Each row is a point. The window is the flat piece filled in between its corners: a triangle in 3 columns, a solid with four corners in 4, and so on. A path goes straight from each point to the next, and from the last back to the first. List the points from which the path goes on through the window.
In the rows, zero is written as 128.

Window, 3 rows:
[[181 156 102]
 [117 142 146]
 [ 94  85 179]]
Path:
(1): [ 99 106 149]
(2): [120 119 186]
(3): [128 174 189]
(4): [110 108 107]
(5): [103  97 150]
(6): [127 123 211]
(7): [157 131 161]
(8): [105 108 100]
(9): [153 140 106]
(10): [179 148 145]
(11): [131 118 182]
(12): [106  95 137]
(13): [105 124 103]
(14): [126 145 190]
(15): [166 171 129]
(16): [126 149  80]
Through the window after points: 1, 3, 5, 7, 9, 11, 13

Window:
[[ 80 131 135 115]
 [129 131 166 136]
 [181  37 151 157]
 [113 173 121 103]]
Path:
(1): [102 121 118 158]
(2): [116 103 142  98]
(3): [117 149 154  61]
(4): [123 140 100 148]
(5): [135  93 135 175]
(6): [146  76 183 116]
(7): [124 124 177  82]
(8): [127 147 127 177]
Through the window after points: 7

Window (6 x 6):
[[103  48 156 129 137 138]
 [214 123 104 189 172  91]
 [ 89 142 140 105 143 118]
 [138 126 141  73 119 121]
 [ 93 139  72 155  65 154]
 [109 193 187  78 129 155]]
Path:
(1): [140 115 123 134 164 133]
(2): [137 136 102 118 176 158]
(3): [123 137 153 138 121  83]
(4): [176 165 128 175 106  75]
(5): [169 151  87 158 142 129]
(6): [116  96  65 113 172 144]
(7): [135 121 140 135 118 109]
(8): [138 111 139 138 127 102]
Through the window after points: 2, 8

Window (8 x 8):
[[211  93 132 110  85 134 103 152]
 [144 134 112  74 177 102  95  34]
 [165 144  50  94 135 148 188 161]
 [138 154 136 168  78 146  81 167]
 [129 140 175 148 147 121 138  98]
 [127 156  79  77  99 125 172 158]
 [104  63 134 158 115 121  99 117]
 [157  71 129 110  89 186 108 181]]
Path:
(1): [148 127 106 160  58 170 123 128]
(2): [161 116  85 114  78 147 137  96]
(3): [152 133 119  96 144 119 103 166]
(4): [150 136 123 120 165 104 114 177]
(5): [144 129 120 118 109 125 131  91]
(6): [151 119 111  99 119 135 133  83]
(7): [138 114 125  94 175 110 105 140]
(8): [140 128 145 126 125 130  82 185]
Through the window after points: 8

Window, 9 rows:
[[156 139  95  99  95  92  76 178 106]
 [ 96 136 154 152 103 212 176  93 144]
 [149 140  63  45 120 142  88 113 115]
 [160 116 137 138 176  94 112 108 118]
 [101 201 142 171 123 133 169 120  68]
 [122 125 120 119 140 122 175 125 177]
 [ 84  66 114 173 148 113 138  96 142]
 [ 87 184 202 124 100 110 130 127  48]
 [167 145 132 124 121  77 132  76 145]]
Path:
(1): [147 130 130  75 113 104 143 119  62]
(2): [117 158 115 105 121 135 106 116 130]
(3): [119 118 115 141 143 151  77  88 192]
(4): [137 102 104 133 138 108 164 113 123]
(5): [172 149 139 111  99 115 142 113  68]
(6): [ 90 206 162 120 129  92 109 112 156]
(7): [107 162 164 144 122 151 138 109 130]
(8): [117 108 100 121 103 134 204 119  67]
(9): [168 119 109 121  91 101 189 106  87]
(10): [ 95 160 138 123 135 133  84 129 172]
(11): [118 161 118 116 135 114  71 140 170]
(12): [144 104 117 101 101 115 143 125  72]
Through the window after points: 1, 7

Window (9 x 9):
[[174 181 167 117 134 155 128 151 144]
 [158 159  94 138 122 169 115 133 100]
 [178 123 149 135 171 140 136 104 133]
 [ 66 110  41 114 204  66 106 221 175]
 [179 147 166 113 120 179  59 102 120]
 [ 98 162 112  65 195 105 150 105 162]
 [ 84 144  91 121 163  34 119 161 139]
 [178 118 133  80 114 142 124 141 113]
 [134 134 173 117 107 170 147  87 159]]
Path:
(1): [113 135 147 102 141 143 131 122 130]
(2): [115 114 122  94 165 141 122 157 128]
(3): [150 145  98 108 153 132 109 144 171]
(4): [160 148  90 130 120 149  85 128 192]
(5): [138 127 159  97 169 151 136 137  91]
(6): [107 123 132 113 173 121 172 170 123]
(7): [154 177  89 118 122 112  75 131 189]
(8): [167 154  46 101 141 110  81 145 175]
(9): [ 99 128 156 139 181 127 152 159  89]
(10): [105 140 155  99 169 152 135 147 110]
(11): [146 156 118 105 138 117 133 108 185]
(12): [140 135 116 111 139 136 123 106 156]
Through the window after points: 10

Window:
[[ 80  77 136 144 172 111 205 166  87 133 131]
 [103 146 126  99  62 188  86 161  90 134 120]
 [162 164 122  94 141  64 133 160 202 150 110]
 [ 93  43 132 156 167 127 171 164 144 139 195]
 [179 163 134 128  84  79 100 115 145 100 124]
 [ 37 104 160 140 149 124 154 106 118 149 194]
 [138 163 133 151  79 162  56  92 148 157  76]
 [130  95 220 134 182 102 106  91 101 196 202]
 [125  68 155  91 131 113 165  78 106 190 176]
 [128 166 130 107 113 206  95 115 135  85  99]
 [115 122  27 118 168 107 173 175 102 123 147]]
Path:
(1): [141 151 133 163 125 151 150 114 129 157 164]
(2): [114 110 151  74 120 107  60 118 141 133 119]
(3): [ 91  57 124 114 138 121  88 149 133 125 113]
(4): [156 161 121 136 134 129 176 140 141 150 153]
(5): [140 160 151 130 113 146 142 131 118 135 152]
(6): [125 127 135 108 134 126  83 102 134 136 109]
(7): [135 108 130  95 157 132  91 132 152 102 115]
(8): [133 177 128 124 101 133 145 140 150 146 126]
(9): [121 176 170 181  76 184 138 140 112 202 160]
(10): [105 100 151  94 141 133 100 106 136  99 126]
(11): [ 85 102 139 118 146 116  95 124 111 144 142]
(12): [118 131 151 140 130 160 175 129 119 158 158]
(13): [139 182 149 148 102 161 150 141 139 161 143]
(14): [100  99 112  91 148 107  95 110 108 122 127]
(15): [ 94  79 145  90 191  83 111 138 138 112 133]
(16): [130 129 133 150 132 122 168 117 149 158 161]
Through the window after points: 7

Window:
[[151 155  34 118  80 136 162 186  75 101 131 146]
 [187 199 140 179 110 165 132 137 129 114 131 143]
 [132 146 107 109 147 128 163  89 156  84 105 117]
 [153 177  42 129  87 128 201 135  42 143 133 144]
 [ 93 155  67 161 166 106  86  75 162 140  98 130]
 [116  91 107 107  48 156 194 160 132 147 145 140]
 [171 170 119 121 106 153  92  82  98 105 124 104]
 [157 159  98 134 148 214 114 117 122 135 152  96]
 [171  90  91 128 150 133 150 125 129 137  87 135]
 [ 58 154 143 132 156  96 139 169  34 153  77  38]
 [183 173 114 102 128 161 119 135 158 161 127 108]
 [109 104 119 152 225  42 100 110 169 143 148 147]]
Path:
(1): [139 163 117 116 132 138 127 114 103 137 103 157]
(2): [129 150 153 116 152 178 152 116  77 110  91 167]
(3): [177 136  50 140 105  92  96 103 157 134 138  63]
(4): [166 114  94 151 126 129 105 107 132 127 135  44]
(5): [132 168 107 111 148 166 152 113 131 113 120 147]
(6): [ 75 162  71 102 162 133 137 122  97 109 111 165]
(7): [197 132 111 142  95 127 136 130 125 158 132  73]
(8): [156 148  97 150 123 135 150 115 138 143 118  84]
(9): [154 157 112 100 143 161 117 141 122 139 123 131]
(10): [108 142 101 108 131 140 150 124  95 128 104 146]
(11): [193 152  34 153 103 116 129 150 115 132 153  71]
(12): [180 162  49 159 123 127 138 122 126 148 145  72]
(13): [118 150 116 124 139 139 122 138 109 136 107 133]
(14): [152 151 124 108 121 162 152 130 118 151 121 145]
(15): [154 139  89 122 101 138 131 135 141 133 133  97]
(16): [141 140  92 172 127 128 124 150 114 133 137  63]
Through the window after points: 2, 4, 8, 14

Window (14 x 14):
[[121 117 108  83 173  85 104 171 119 156 161 152 121 152]
 [154 150  70 146 127 105 130 174  83  99 118 165 157 118]
 [107 102  68 159 165 154 150  81 137 104  62  98 133 163]
 [136 150 143 109 184 128 120 106 131 139 230 101  69 105]
 [132 168 104  95 168  95 120 125  67 140  93 167 152 144]
 [148 127 106 164 119 188 149 113 125 143  77 147 150 162]
 [133 204  81 138  67  61  70  79 135 161 149 101 170 123]
 [154 130  72 105  88 103 135 155  54 126 119 177  96 136]
 [ 69  79 121 163 129 202 178  83 143 111  72 104 141  98]
 [ 81 152 152  89 170  95 171  70 196 101 198  95 127 153]
 [144 115 151 108 130 102 118 124  86 105 176 103 133 141]
 [117 127 147 144 181  80 114 119 124 126 147 169  91 149]
 [113  90  61 164 136 165 138  38 142 122 103 152 177 131]
 [173 120 100 103 131 111 121 128 123 110  73 157 136 116]]
Path:
(1): [123 156 111  84 150 174 135 107 115  71 140 172 139 160]
(2): [130 102 100 156 139  97 134 109 128 170 126  85 131 106]
(3): [149 115 103 136 142 102 142 123 108 138 114 160 134 142]
(4): [134 139 110 118 130 160 124 116 135 119 103 129 138 139]
(5): [111 122 102 103  84 147  91 155 123  65 133 191 161 179]
(6): [129 129  98 144 155 110 156  89 124 140  98 112 135 119]
(7): [152 119  73 118 129  74 196 115  92 156 156 136 148 156]
(8): [123 164 119 137 121 138  74  99 145 119 118 124 133 116]
(9): [135 194  61 106 140 138  89 111 156  85  99 207  91 152]
(10): [107  76 139 166 123 128 178  89 107 173 132  63 183 116]
(11): [101  83 113 138 127  87 199  95 142 175 148  96 124 142]
(12): [122 143 101 119 144 150 111  96 122  88 123 153 142 130]
Through the window after points: 3, 7, 11
